Each point is reached from the start by the listed moves, each made once or not at all, plus a little noise. Say if it took an odd or an even number of moves. Then give how often each move was made.

Moves:
(1): [ 0 60]
(2): [-51   3]
Start: [ 6 -5]
Points:
[ 5 -5] => even (0, 0)
[-45  -4] => odd (0, 1)

Moves:
(1): [-19 -29 -11 -23  10 -10  10  11  10 -15]
(2): [  4   9  22  -7  -3 -21 -14  -6  20  -6]
(3): [ -3  -1  -9  -6 -16   8   3  15  -4   2]
(4): [ 11 -13  16  10   5 -14  15 -12  -7   3]
(5): [-29 -19   0  14  -5 -13 -17  10   7  -7]
(6): [-10  20  22 -11  -5  -7   5  -4  19 -13]
(7): [-12  16  -9  15   7 -21  12 -19 -30  22]
(8): [-2  3 -1  5 -5 -8 13 25 -7 -4]
Start: [ 7  1 -3  1 12  3 20 10 15  7]
Points:
[  4   0 -11  -4  -5  11  22  23  11   9] => odd (0, 0, 1, 0, 0, 0, 0, 0)
[-33   5  26  28  13 -50  35 -16   4  12] => even (0, 0, 0, 1, 1, 1, 1, 0)
[-31 -60   2   3  22 -33  27  20  25 -10] => odd (1, 0, 0, 1, 1, 0, 0, 0)

Moves:
(1): [ 2 -6  2 36  6  9 -7 29  7 16 -5 19 -6 21  1 24  9]
(2): [  7  -2 -18  10 -10  -7  -4 -10 -10 -17  12  -1   1  15  -2  21   8]
(3): [ -6  12  20 -12  10   1   2  25   6  -9 -17  -4  13  -2   1   0  24]
(4): [-29  17  22  -9  -6  19  15   8 -26  18 -14  11  -4 -10  15  11  -3]
(5): [ -3 -16 -12 -25   9 -20 -24   4 -12 -21  23  -2   6  -1  -7 -13  25]
(6): [-13  23  11   5 -15   6   2  15 -17  17   3  13  -5   8   1   2  -1]
(7): [-15   8   6 -14   2   6   6  -2  26   4  -2 -12  -4   5  20 -24  -7]
(8): [ -5   4   6  14  11  17  -2  -8   6 -41 -26   5  -7  -7 -19 -14  -5]
(9): [ -9   2   2   5   1   6  -5   6   2   4 -10  -4  -7 -11 -11  13 -10]
(10): [-12  17   5  15 -10  -1 -10  11 -33  -3  -1  -4  -2   6 -16   6  18]
(11): [ 27  15  -7  20  -3   9  18 -27   4   3  10   9   3 -21  10 -22  -9]
(12): [ -9  -1 -11 -15  12 -22 -13 -13  13  14  -8 -17   3  -6  12  -2 -19]
(13): [ 9  8 -3 -2 10 -3  9 -4  5  5  0 -8 -4 -1 -2 -2  1]
(14): [ -4  -2  14   5   2   3  18   0  11 -11  -1  -3   0   3  -3   9  -9]
Start: [ 12 -31   9 -14  22 -12   6   4  -9  16 -18 -22   1   7  10   8  -3]
Points:
[  5   9  21  12  23   8  20  30 -50  57   1  21  -8   2  29   9  19] => even (1, 0, 0, 1, 1, 1, 0, 0, 0, 0, 1, 0, 1, 0)
[  8  18  25 -18  53  -5   6   1  -8 -45 -30 -38   7 -16  -4 -60  44] => odd (0, 0, 1, 0, 1, 0, 1, 1, 0, 1, 1, 0, 1, 0)
[-51  14  31   7  10  27   5  11 -43 -18 -60 -26 -21   4  -3  22  -3] => even (0, 1, 0, 1, 0, 0, 1, 1, 1, 1, 0, 0, 0, 0)
